Each wall is flat, endless, passes through zero and stands at right angles to its row. A trip goes straight from one point to another. Which walls does it cross, in order?

Walls:
(1): [-0.37 -0.16 -0.83]
(2): [-0.16 -0.10 -0.11]
(3): [ 0.42 -0.20  0.07]
Trips:
[ 0.41  0.32 -0.06] to [ 0.05  0.15 -0.03] -> 3
[ 0.10 -0.31 -0.20] to [0.85 0.02 0.14] -> 2, 1
[ 0.09  0.30 -0.06] to [-0.03  0.38  0.11] -> none
[-0.28  0.22 -0.47] to [0.17 0.06 0.22] -> 2, 1, 3
[-0.25 -0.13  0.33] to [ 0.12 -0.40 -0.41] -> 1, 3
[ 0.43  0.42 -0.51] to [ 0.26 -0.47 -0.65] -> 2
[0.78 0.43 0.26] to [ 0.51 -0.12 -0.02] -> none
[ 0.23 -0.02 -0.68] to [-0.14 -0.04 -0.33] -> 3

Walls:
(1): [-0.07 -0.16 -0.68 -0.31  0.15 -0.13 -0.07 -0.72 -0.18  0.30 -0.18  0.06
 -0.11 -0.30]
(2): [ 0.00  0.24 -0.08  0.03  0.13 -0.26 -0.47 -0.40  0.36  0.23 -0.37  0.63
 -0.42 -0.19]
(3): [ 0.23 -0.02 -0.30  0.30 -0.27 -0.14 -0.13  0.15  0.28  0.29 -0.12 -0.48
  0.13 -0.35]
(4): [-0.19  0.09  0.15  0.26 -0.41 -0.18 -0.16  0.45  0.33 -0.64  0.49  0.06
  0.52  0.08]
(5): [ 0.53  0.03  0.06 -0.37  0.05  0.27  0.03  0.02 -0.30  0.30 -0.24  0.23
 -0.21 -0.26]
(6): [-0.55  0.48  0.06 -0.05  0.28  0.82  0.41 -0.67  0.31  0.52  0.47 -0.50
  0.07  0.55]
Trips:
[-0.31  0.08 -0.48 -0.93  0.35  0.14 -0.82 -0.22 -0.15  0.12  0.04  0.26
  0.50  0.28] to [-0.12  0.50  0.43  0.23 -0.08  0.56 -0.05  0.18  0.07 -0.30 -0.30 -0.47
  0.74  0.08] -> 4, 5, 2, 1, 3
[-0.48  0.50  0.56 -0.28  0.32 -0.08 -0.07  0.11 -0.10  0.22  0.10  0.35
 -0.06 -0.01] to [-0.06  0.20  0.04  0.46  0.22 -0.40 -0.24 -0.05 -0.44 -0.36  0.02 -0.09
 -0.27  0.04] -> 5, 4, 6
[ 0.24  0.21  0.06  0.12  0.09 -0.05 -0.27  0.32 -0.38 -0.46 -0.37  0.75
  0.76 -0.43] to [-0.18 -0.15  0.17  0.39 -0.21 -0.27 -0.21  0.09  0.35  0.01 -0.09 -0.11
  0.03  0.21] -> 5, 3
[-0.26 -0.11 -0.11  0.09  0.06 -0.17  0.50 -0.16  0.23  0.22 -0.48 -0.42
  0.12 -0.29] to [-0.18  0.17 -0.19 -0.54  0.47 -0.01 -0.09 -0.43 -0.55  0.29 -0.39 -0.43
 -0.24 -0.12] -> 5, 2, 3
[ 0.26  0.61 -0.22  0.42 -0.30 -0.10 -0.20 -0.14  0.14 -0.15 -0.16  0.03
 -0.13 -0.39] to [-0.19 -0.28 -0.07  0.87 -0.36  0.28  0.35  0.13  0.40 -0.03  0.26 -0.08
  0.02  0.29] -> 5, 1, 6, 2

Walls:
(1): [ 0.28 -0.52 -0.18 -0.06  0.20 -0.04 -0.11 -0.06  0.11 -0.15 -0.25  0.05
  0.56  0.02 -0.12  0.20  0.08  0.26  0.15 -0.32 -0.25  0.76  0.39  0.36
 -0.43 -0.52 -0.07  0.31 -0.05  0.38 -0.09 -0.08  0.49  0.17 -0.22 -0.38
  0.20 -0.27  0.17  0.30  0.40 -0.09  0.28  0.02 -0.41  0.04  0.07  0.09]
(2): [-0.05  0.48 -0.17  0.02  0.19 -0.40 -0.58  0.35  0.37 -0.29  0.48  0.04
 -0.41  0.12  0.67 -0.12  0.04 -0.37  0.18  0.35  0.17  0.15 -0.02  0.72
 -0.51 -0.58 -0.24  0.14 -0.15 -0.73 -0.17  0.01 -0.10  0.19 -0.22  0.19
  0.17  0.40  0.04 -0.01  0.12 -0.02 -0.43  0.31  0.22 -0.06 -0.14 -0.01]
(3): [ 0.23  0.11  0.15 -0.69 -0.21  0.54 -0.18 -0.26  0.01 -0.77  0.27 -0.19
 -0.05 -0.21  0.07 -0.21  0.07  0.19 -0.28 -0.05 -0.11  0.03 -0.05 -0.04
  0.37 -0.63 -0.60 -0.47  0.12  0.49  0.22 -0.24 -0.29 -0.35 -0.60 -0.47
 -0.38 -0.53 -0.40  0.46  0.09 -0.29 -0.12  0.23  0.18 -0.10 -0.37 -0.09]
(4): [ 0.35  0.43 -0.11 -0.43 -0.37 -0.57 -0.31  0.28  0.43 -0.01  0.14 -0.08
  0.03  0.05 -0.15 -0.01 -0.04  0.05 -0.44 -0.12  0.32  0.28  0.70  0.25
 -0.12 -0.50 -0.11 -0.42 -0.07 -0.03 -0.01 -0.32  0.29  0.16  0.18 -0.03
  0.31  0.23 -0.57 -0.51  0.66  0.79  0.00 -0.13  0.01 -0.56 -0.01 -0.16]
(5): [ 0.02 -0.02 -0.45 -0.30  0.35  0.61 -0.10 -0.21 -0.27 -0.08 -0.64 -0.69
  0.53 -0.22 -0.35 -0.02 -0.04 -0.13  0.09 -0.19 -0.90 -0.14  0.28  0.39
  0.19  0.24 -0.17 -0.08  0.21  0.46 -0.18  0.43  0.26  0.31  0.38  0.22
  0.14 -0.19  0.22  0.18 -0.37 -0.14  0.12  0.36 -0.13  0.47  0.00  0.12]
Trips:
[-0.39  0.43  0.08  0.43  0.12  0.13  0.52 -0.55 -0.27 -0.14  0.52  0.01
 -0.18 -0.13  0.39 -1.02 -0.01  0.16 -0.12 -0.11  0.39  0.61 -0.06  0.38
  0.36 -0.44 -0.33 -0.33 -0.12 -0.53  0.22 -0.08 -0.36  0.18  0.12  0.32
  0.01  0.48 -0.11  0.43 -0.11  0.04 -0.23 -0.37 -0.42  0.21  0.15  0.32] to [-0.43 -0.04 -0.10  0.10  0.06  0.47 -0.62 -0.78  0.31  0.00  0.08 -0.50
  0.69 -0.05 -0.48 -0.05  0.01  0.05  0.52 -0.34 -0.62  0.51 -0.14  0.11
 -0.06  0.11  0.05  0.05  0.06  0.22  0.10 -0.75  0.53 -0.11 -0.38 -0.40
 -0.49  0.30  0.28  0.33  0.04  0.78 -0.29 -0.28  0.36 -0.02  0.04 -0.02] -> 1, 5, 2
[ 0.29  0.43  0.49 -0.06  0.00  0.47  0.43 -0.26 -0.32  0.37 -0.26  0.31
 -0.73  0.02 -0.34  0.33  0.05 -0.09 -0.45 -0.25  0.16 -0.11 -0.45 -0.07
  0.23  0.18  0.24  0.75  0.30 -0.23 -0.22  0.40  0.72 -0.45 -0.20  0.01
  0.36  0.21  0.56 -0.09 -0.41 -0.16  0.62 -0.70 -0.04  0.13  0.05  0.06] to [ 0.10 -0.06  1.16  0.22 -0.42 -0.41  0.32  0.10  0.25 -0.22 -0.12  0.56
 -0.51 -0.46  0.19 -0.05 -0.64 -0.10  0.47 -0.37 -0.13 -0.30 -0.45 -0.55
 -0.20  0.15  0.26  0.03 -0.68  0.15 -0.16 -0.16 -0.29 -0.03  0.16  0.54
  0.09 -0.36 -0.38 -0.23  0.24 -0.04 -0.25 -0.03  0.25 -0.05 -0.10 -0.44] -> none
[-0.23  0.15  0.23  0.17  0.46 -0.42  0.08 -0.45 -0.18  0.05 -0.17  0.42
  0.26  0.66 -0.03  0.14  0.61 -0.31 -0.35 -0.55  0.02  0.24  0.02  0.25
  0.20  0.17 -0.07  0.77  0.32  0.52 -0.35  0.25 -0.52 -0.32 -0.19  0.44
 -0.05  0.13  0.34 -0.12  0.44  0.05  0.29 -0.25 -0.01 -0.42  0.56 -0.17] to [-0.38 -0.56  0.10  0.10  0.85 -0.25  0.04  0.16  0.05 -0.19  0.19  0.41
  0.41 -0.14  0.22  0.54  0.12  0.30 -0.24 -0.66 -0.44  0.04 -0.21 -0.22
 -0.17 -0.23 -0.27 -0.41 -0.09 -0.22  0.34 -0.13  0.03  0.45 -0.75  0.05
 -0.13  0.08 -0.19 -0.80  0.22  0.00  0.27  0.45  0.57 -0.05 -0.30 -0.25] -> 4, 2, 3
[ 0.19 -0.01 -0.04 -0.19 -0.14  0.34 -0.30  0.10 -0.08 -0.60  0.35 -0.86
  0.14 -0.36 -0.32  0.03  0.20  0.90  0.29  0.43 -0.32  0.40 -0.39  0.24
 -0.16  0.03  0.05 -0.26  0.49  0.10  0.80 -0.09 -0.39 -0.31  0.16 -0.47
 -0.19  0.33  0.20 -0.14  0.08 -0.14  0.50  0.06  0.09 -0.14  0.42 -0.14] to [ 0.20  0.03  0.35  0.48  0.14  0.39 -0.26  0.24 -0.08  0.37 -0.39  0.27
  0.25  0.10  0.22  0.12  0.38 -0.04  0.30 -0.56  0.43  0.31  0.01 -0.04
 -0.25 -0.40  0.02 -0.17  0.04 -0.02 -0.32  0.22 -0.74  0.12 -0.01  0.35
  0.64  0.23 -0.19  0.02 -0.01 -0.27 -0.15 -0.22 -0.58  0.09  0.35  0.31] -> 2, 3, 5
[ 0.27  0.34  0.04 -0.36 -0.05  0.40 -0.68 -0.34  0.60 -0.13 -0.07  0.06
  0.40  0.08 -0.45 -0.39  0.16 -0.09 -0.78 -0.35  0.06  0.01  0.07 -0.04
  0.65  0.78 -0.63  0.13  0.51 -0.24  0.06  0.17  0.07  0.21 -0.13 -0.12
 -0.66 -0.37  0.16  0.13  0.06  0.14  0.48 -0.13 -0.11  0.08  0.25 -0.06] to [ 0.24 -0.29  0.16 -0.21 -0.46  0.11  0.14  0.27  0.38 -0.02  0.04  0.08
  0.33  0.33 -0.22 -0.48 -0.24  0.31  0.18  0.15  0.38  0.18  0.17  0.54
  0.12 -0.43  0.14  0.04  0.12 -0.09 -0.31  0.43  0.34 -0.06  0.11 -0.27
 -0.23 -0.83  0.14  0.23  0.36 -0.08 -0.10 -0.27 -0.13 -0.10  0.94  0.36] -> 1, 5
[-0.24  0.35 -0.10  0.10 -0.25  0.67  0.67  0.46 -0.32  0.36 -0.34 -0.40
  0.02  0.41  0.21 -0.17 -0.29 -0.17 -0.16  0.46  0.00  0.66  0.47  0.57
  0.06 -0.54 -0.33  0.82 -0.20  0.39 -0.04 -0.15  0.14 -0.93 -0.52  0.65
 -0.41 -0.20 -0.21 -0.06  0.27 -0.33 -0.58  0.44  0.37  0.48 -0.28 -0.65] to [ 0.39  0.21  0.46 -0.08  0.20  0.19 -0.26 -0.08 -0.16 -0.41  0.17  0.10
  0.21  0.34 -0.06 -0.41 -0.03  0.14 -0.14 -0.17  0.06  0.03 -0.57  0.07
 -0.10  0.10 -0.55 -0.09 -0.16 -0.03  0.19 -0.03 -0.53  0.06 -0.18  0.32
 -0.06 -0.07  0.02  0.30 -0.19 -0.36  0.31  0.53 -0.22  0.06  0.38  0.38] -> 1
[ 0.04  0.06 -0.19 -0.55  0.49 -0.68 -0.14  0.57 -0.19 -0.14  0.05  0.01
  0.22  0.02  0.27  0.34 -0.36 -0.15 -0.17 -0.21 -0.15  0.30  0.03 -0.34
  0.01 -0.23 -0.34 -0.15  0.06 -0.07 -0.19  0.36  0.04 -0.23  0.04  0.19
  0.47 -0.33 -0.52 -0.17 -0.36 -0.43  0.03  0.17  0.11  0.35 -0.15  0.12] to [-0.46 -0.29 -0.39 -0.17 -0.35  0.16  0.41  0.05 -0.27  0.13  0.01  0.71
 -0.41  0.46  0.02 -0.44 -0.04  0.76  0.08  0.58 -0.18 -0.15 -0.35 -0.28
 -0.24  0.22  0.41 -0.08  0.06 -0.22 -0.03 -0.15 -0.23 -0.15 -0.27  0.54
 -0.32 -0.20  0.45  0.61 -0.15  0.22  0.03 -0.15  0.06  0.32  0.25 -0.19] -> 4, 1, 5, 3, 2
